Rows are points. To make a cloud, some directions were put in groups of two or more. Within a group, all points are equally far from the middle, so they leave a hole (a ring in 2 directions, a hollow ball in 3). The other directions are filled evenly. Then the cloud was stretched, turned, moved and blurred a little. How many holes are there, and how many directions does each take, smallest first?

Cloud (13 x 2):
[[-37  29]
 [-45   7]
 [ 17  19]
 [ -1 -23]
 [  0 -22]
 [-41  -9]
 [-41  23]
 [ 12  26]
 [  4  34]
 [-28  36]
 [ 14 -11]
 [-22  38]
 [-45  13]]
Holes: 1 (2)

Cloud (13 x 2):
[[  9  43]
 [-50  13]
 [-33  34]
 [-39 -11]
 [ 21  38]
 [  6  44]
 [  0  36]
 [-13 -11]
 [ 35   3]
 [ 20 -14]
 [ 16 -15]
 [ 19 -24]
 [-33 -12]]
Holes: 0

Cloud (20 x 3):
[[ 21  26  28]
 [-37 -21   8]
 [ -2  46   5]
 [ 25 -14 -24]
 [-19  46  -9]
 [ 28  16 -13]
 [-11 -35  28]
 [ -5  -6 -46]
 [  0 -46  22]
 [-10  47  -7]
 [-39  14 -35]
 [ -3 -39 -34]
 [ 31 -31  19]
 [-33 -35   1]
 [ 11  22 -30]
 [-14  30  27]
 [ 10  37  23]
 [ 34 -29  14]
 [-31  39 -10]
 [-44   0  -1]]
Holes: 1 (3)

Cloud (26 x 4):
[[-55  34  -4 -36]
 [  9  -3 -10 -21]
 [  7   0 -27  -9]
 [-15  -7  28  19]
 [-56  24  -9 -29]
 [ -5  -6  31 -35]
 [-23  46  25 -12]
 [-26  13  43 -17]
 [-51  20   6 -34]
 [  0  -8  32 -27]
 [-25   6  15  37]
 [-28 -12   2   4]
 [-15 -10  18 -21]
 [  4  29   2  29]
 [ -9  29  -6  31]
 [-17  20 -50 -15]
 [-28  -9   5  13]
 [-13  34 -18 -47]
 [ -8  15 -34 -39]
 [ -1  36   2  -8]
 [-22  10  47 -22]
 [-17  -7   7 -53]
 [-47  30 -13  -9]
 [ -2 -15 -16 -24]
 [-60   9 -38  -4]
 [-12  34 -18 -50]]
Holes: 1 (2)

Cloud (52 x 6):
[[ 21  10  18 -44 -12  12]
 [ 21  10  23 -52  -4   5]
 [ 12  26  48   2  -2  11]
 [ -1 -19   9   7 -20  20]
 [ 33  28 -12 -28  16  22]
 [ 25 -16  -4  -4 -16  60]
 [-19  -3  31 -16 -26  23]
 [-23  -2  -3 -51 -31   6]
 [ 24  -5  10 -30   9  15]
 [-17  24  25   5   9  12]
 [ 18  -6 -43  -2 -21  34]
 [ 12  14  27 -23  -1  -8]
 [-24  19  -9  26  -2  14]
 [-48  12  -6 -18 -23   0]
 [-18  -8  -5 -36 -10  12]
 [-13  37 -13  11  -9  17]
 [-25  16  20  19 -25   3]
 [-16   7  21 -29 -15   3]
 [  4   1 -15 -34 -15   4]
 [ 12 -27 -11 -14 -22 -15]
 [ 37  12   4  23   7  33]
 [ -6  23   4 -19 -28   7]
 [-21 -37  -1 -22  16  20]
 [  3   8  -9 -25   7  35]
 [ -2   4   4   2  12  44]
 [  3 -27 -28  -1 -24  18]
 [  3 -12  14 -41 -14   9]
 [ -2 -19  22  22  -7  -9]
 [ -2 -14  14 -54  -9  14]
 [-25 -12 -12  10  -5  22]
 [ -6   6 -12  49   6   4]
 [ -4   6 -15   1  34   9]
 [-20 -19 -13  -6 -49  12]
 [ 29  27  26  -3  -3  17]
 [ 11 -21   2  16  -4  28]
 [-10 -11 -13 -21 -53   6]
 [ -4   1  15   7  21  22]
 [  8  13 -17  16 -38  31]
 [ -4 -35 -10 -16 -14  25]
 [-32 -29  29   4 -31  28]
 [-12 -35   2 -16  -3  -9]
 [  5 -23   5  20 -34   5]
 [ -3  43  14 -13  54   4]
 [ 21  28   8  -8 -24  22]
 [ 35   6 -24  40 -11  11]
 [-20 -13  -4 -12 -24 -26]
 [ 10 -12  -6 -42  -8  28]
 [  7 -14 -20 -14 -18  39]
 [  0 -13 -19   2 -50  26]
 [-20  -9 -10 -31 -21  15]
 [-30  -2  18   5 -35   8]
 [-17 -12  -2 -32   4  19]]
Holes: 0

Cloud (76 x 8):
[[-16 -24 -12 -21 -15  12  15 -15]
 [ -6 -32   7 -13 -12 -20  -3  18]
 [-17   3  22   2  13 -25  13  -7]
 [ 26 -15  14  11  35  -5   2   3]
 [ 10  19  -6   6 -18 -24   1  21]
 [  7 -29   2  13  12  20  -8  10]
 [ 21 -16  -3  31   0  11  14 -32]
 [ -4   7  19  19  17   6  33 -17]
 [-21  -6 -12   9  -8  21   1  -8]
 [  3  -2  14 -16  22  -1  25   4]
 [ 16  -1 -19 -16  -3  11  -1   0]
 [-20 -42   8 -11 -20  -9 -15  -6]
 [  1 -29  12 -20 -52   9   4  36]
 [ 13  -8 -25  -5  -7 -36  -4   9]
 [-23 -17  -8 -23  11 -27  15  25]
 [ 10 -34 -11   7  10  11  10  12]
 [ 15  -8  20 -19 -29 -16  -1  25]
 [  2  18 -13  23  35 -16   6   1]
 [ 25  31 -11  21  19  19 -17  -5]
 [ -5  19  -6   8 -13 -15  30  28]
 [ 21 -14   6  15  -4  16 -40 -13]
 [-10  11 -20 -22 -39  -2  17  28]
 [ -3 -17 -20  14  26   8   6 -29]
 [-14 -55   6  13  -2  -8   1  -5]
 [  9 -29 -15  10   2 -13 -29  -1]
 [ 25 -29 -26   7 -22  -2 -32 -15]
 [  9   4 -20  11 -14 -20 -15   4]
 [ 25 -17   2   2  14 -15 -21   5]
 [  5  17  -9  -9  -6 -12  23  -7]
 [ 13  -2  16  13  21  19  -4  -4]
 [  8 -26  32  41  24  -2  13 -16]
 [-16  -2   1 -10  43 -19 -12   0]
 [-28 -13   4  -9 -22 -15  13 -12]
 [-26 -11  -1 -19 -23 -16  27  -5]
 [  9 -21   2  -3 -30 -20  -5  -9]
 [-22   9  10 -14 -42  -6  20   1]
 [-13 -40  -6  25  -5  -9  -5   2]
 [  2 -28   9  15 -10 -15   5   8]
 [ -2 -25  -9   8 -11  29   1  -5]
 [-11  -9 -15 -12  30  -3   6   1]
 [-13 -14 -24 -18   8 -21  23  -4]
 [ 14   3   0 -26 -16  12   3  -5]
 [ 13 -15  19  -2 -40   9  10  11]
 [-12 -37  24   8  27 -16   1  27]
 [ 26 -12   0  28  -6  -1 -18  -9]
 [ -2 -26  25  25   5  30 -25  -8]
 [-14  -6  14   8   5 -33  28  -7]
 [ -7   2   2 -13  26 -34   8  21]
 [-14  11   4   7 -17 -11   8  15]
 [-22   7  24  -3  -6 -19  26  -4]
 [ -4   4  21 -13 -20 -16 -11  24]
 [ 10 -32  13   0 -26   4  -4 -19]
 [ -4 -32  24  14  37  13   9 -19]
 [ 17   0  14  21 -12  -6 -28 -12]
 [ 13 -18  18  -4   6  10  -2 -26]
 [ 24 -28   3  11  30  -3 -16 -25]
 [ 25  -4 -25  -3  60  -6  -1  10]
 [ 10 -28  -6  12 -15  20  -6  31]
 [ 15  -8 -20  10  19 -37  -8   5]
 [ -2  -8 -23   1 -10  18   0 -16]
 [ -3 -12  12  28  18 -12  -6  35]
 [  1 -33  16   4 -31 -16  21  -3]
 [ 19  -4   0  34  30   5  29  -3]
 [-10   0 -16   8  -4 -14   2 -20]
 [-17   5  13 -12  -3 -21   9   1]
 [-10  15  14 -17 -18 -17   2  33]
 [  0  -3  -8   9  23 -27 -13   9]
 [ 22 -18  -2  21  25 -19 -20   1]
 [-33 -40  -6 -17   1 -29  16  -9]
 [ 25 -12  -1  25  23  -2 -31  13]
 [ -7  -7 -30  -8  -3 -18  34   7]
 [ 26   7 -11  18  18  24 -17  18]
 [ 21  -1   7 -29  21   4  -6  17]
 [ 18 -14  14  -9  37 -32 -14  26]
 [ 13  -5  -5 -15   1 -36  -7  20]
 [-26  -5   0 -14  16  -7  -1  13]]
Holes: 1 (2)
